Every row gives one point. Each copy is the shape, with its points in the same order, turned, moved and blurred by noise. Say if it was mirrored as well.

Shape (5 x 2)
array([[ -6.0,  34.4],
       [  5.2, -34.6],
       [-22.3,  -4.1],
       [ 34.9,  -4.7],
       [ -8.2, -11.6]])
Copy 1 (5 x 2)
array([[-11.2, -30.9],
       [  9.4,  39.7],
       [-24.4,  12.0],
       [ 36.2,  -0.9],
       [ -7.7,  15.2]])
Copy 1 is: mirrored
Copy 2 (5 x 2)
array([[-17.1,  18.8],
       [ 23.4, -36.4],
       [-14.9, -22.9],
       [ 35.5,   2.2],
       [  0.6, -23.1]])
Copy 2 is: only turned
Copy 3 (5 x 2)
array([[ -1.1,  46.0],
       [ -6.8, -19.5],
       [-25.8,   7.4],
       [ 26.5,  -5.9],
       [-16.3,  -2.2]])
Copy 3 is: only turned
Copy 4 (5 x 2)
array([[ 25.8,  23.3],
       [-31.8, -23.2],
       [-19.5,  17.5],
       [ 12.9, -33.5],
       [-22.0,  -1.6]])
Copy 4 is: only turned

Shape (6 x 3)
array([[ -3.9,  51.5,  -9.2],
       [ 19.7,  -2.8, -13.3],
       [ 33.4, -17.1,  11.4],
       [ -6.3,  30.7, -24.9],
       [-21.3, -10.3, -22.4],
       [ -4.7, -17.3,  12.9]])
Copy 1 (6 x 3)
array([[-39.7, -28.2,  43.1],
       [-23.1, -13.2, -16.8],
       [  6.3, -19.4, -25.1],
       [-45.8,  -9.0,  17.8],
       [-32.1,  26.7,   1.6],
       [ 10.3,   7.7,   1.1]])
Copy 1 is: mirrored
Copy 2 (6 x 3)
array([[  6.3,  56.5, -25.8],
       [ -5.4,   4.0,  -9.9],
       [-19.8,  -9.5,  14.8],
       [ 15.6,  32.6, -32.2],
       [ 30.9,   4.2, -15.6],
       [ 13.4,  -1.5,  17.1]])
Copy 2 is: mirrored
Copy 3 (6 x 3)
array([[-41.5,   7.9, -13.4],
       [  5.8, -21.9,  -2.8],
       [  2.3, -41.7,  26.6],
       [-18.7,   5.1, -23.4],
       [ 19.1,  11.0,  -6.5],
       [ 10.8,  -2.7,  26.0]])
Copy 3 is: mirrored

Shape (8 x 4)
array([[  0.2,  30.1,   8.2,  37.0],
       [-17.4, -30.1, -28.8,  -8.7],
       [-19.6,   5.6,  24.5,  56.1],
       [  2.5,   9.9,   0.1, -26.4],
       [ 10.7,  -0.3,   6.1, -36.4],
       [-13.8,  27.7, -14.2,  24.5],
       [-20.3,  -2.6, -22.3,  -3.5],
       [  2.2, -14.4, -34.7,   8.4]])
Copy 1 (8 x 4)
array([[  0.6,  42.0,  32.3, -12.8],
       [ 24.8, -37.1,   1.9, -13.9],
       [-21.2,  21.4,  53.8, -26.9],
       [  4.7,   9.5, -24.3,  -6.9],
       [ -4.0,   0.5, -35.7,  10.0],
       [ 19.6,  32.2,  18.4, -29.2],
       [ 21.5,  -5.9,  -0.6, -26.9],
       [ 33.0,  -9.6,  16.8,  -1.1]])
Copy 1 is: mirrored
Copy 2 (8 x 4)
array([[  7.3,   2.2, -22.6, -40.0],
       [ 14.6,  11.0,  23.4,  32.4],
       [ 36.1,  -5.6, -40.6, -25.9],
       [-28.8, -13.3,   9.3,   7.8],
       [-32.3, -26.1,  19.0,  10.1],
       [  2.7,  20.0, -14.2, -21.4],
       [  0.1,  16.7,   2.2,  14.1],
       [ 13.5,  18.5,  28.6,   4.2]])
Copy 2 is: mirrored

Shape (11 x 6)
array([[ 15.6, -10.4, -16.0,   2.1, -15.0,  -5.7],
       [ 18.7, -43.5, -19.9,  15.9,  36.1, -24.1],
       [ 33.5,  -1.7, -11.1,   7.6, -17.8, -25.5],
       [  4.6, -27.8,  -7.4,  17.9,  12.2, -18.3],
       [-19.2,  29.0,  21.4, -28.2, -25.0,  17.3],
       [ 23.1, -25.0,   9.7, -13.5,  30.8, -16.8],
       [ 39.3,  -3.8,  15.7,   8.2, -22.3, -36.3],
       [ 10.9, -26.2,  22.4,  19.4,  -0.1, -19.5],
       [ -2.4,  44.6,  24.6,  -5.3,  -7.9,  21.5],
       [  3.4,  19.2,  19.3, -11.7, -12.8,  60.0],
       [  1.1,  -2.3,  16.4, -20.8, -18.9,  21.7]])
Copy 1 (11 x 6)
array([[-14.8,   2.8, -13.1,  13.6,  16.8,  -6.4],
       [-23.0,  23.8,  -1.7,  19.2,   8.7, -64.1],
       [-16.7,  -3.7,   0.5,  38.5,  18.6,  -3.5],
       [-11.0,  26.4,   2.8,  10.4,   6.5, -36.0],
       [ -1.4, -24.4,   4.9, -33.5,  -5.3,  32.5],
       [-42.5,  -4.0,  11.5,   4.9,  -6.4, -44.6],
       [-27.1,  -1.9,  22.2,  43.3,   7.3,   2.9],
       [-22.9,  28.8,  20.5,  16.4,  -5.0, -17.7],
       [  7.6, -27.6,  -2.8, -14.1, -33.3,  23.7],
       [-14.9, -13.4, -35.5, -27.4, -36.9,  28.8],
       [-27.9,  -4.5,  -8.7, -21.4,  -3.3,  17.9]])
Copy 1 is: mirrored
Copy 2 (11 x 6)
array([[ -8.4, -30.1,   7.7, -11.8,  13.5,   5.5],
       [-23.2, -32.4,  25.6, -64.1,  -1.9,  23.2],
       [-23.1, -37.5,  28.4,  -3.3,  20.3,   1.1],
       [-22.7, -26.2,   7.6, -38.3,  -1.7,  25.0],
       [ -9.6,  22.8, -17.7,  22.5,   4.6, -21.3],
       [-28.2, -13.6,  28.1, -45.8, -19.5,  -3.5],
       [-41.1, -38.9,  35.2,  12.2,  -2.0,   2.4],
       [-33.0, -25.8,  11.9, -11.2, -20.1,  27.3],
       [ -3.9,  33.2,   6.2,  25.3,   7.6,  -6.6],
       [ 37.1,  19.9,  -7.1,  18.9, -12.1, -12.6],
       [  3.5,  -6.0,  -7.5,   7.0,  -8.7, -17.6]])
Copy 2 is: only turned
Copy 3 (11 x 6)
array([[ 12.5,  16.2,   0.8,  -2.0, -22.3,  -5.6],
       [-25.6,   7.1,  58.9, -31.1,  -7.6, -15.1],
       [  2.1,  19.4,  -2.8, -24.9, -34.0,  -1.3],
       [  0.3,  -6.3,  33.5, -16.6, -21.1,  -4.8],
       [  8.4, -13.8, -38.9,  36.7,  -9.8,  19.2],
       [-32.4,   2.2,  31.3, -15.3,   1.3,   7.2],
       [  7.9,  22.0, -11.8, -35.1, -28.0,  25.0],
       [ 15.0,   4.6,  27.6, -22.4,  -8.0,  20.1],
       [  5.2, -28.0, -49.0,  10.0,   2.9,   2.9],
       [ 20.0, -11.7, -41.2,  34.0,  29.3,  -3.5],
       [  7.9,   6.4, -13.7,  25.3,   4.3,  10.9]])
Copy 3 is: mirrored
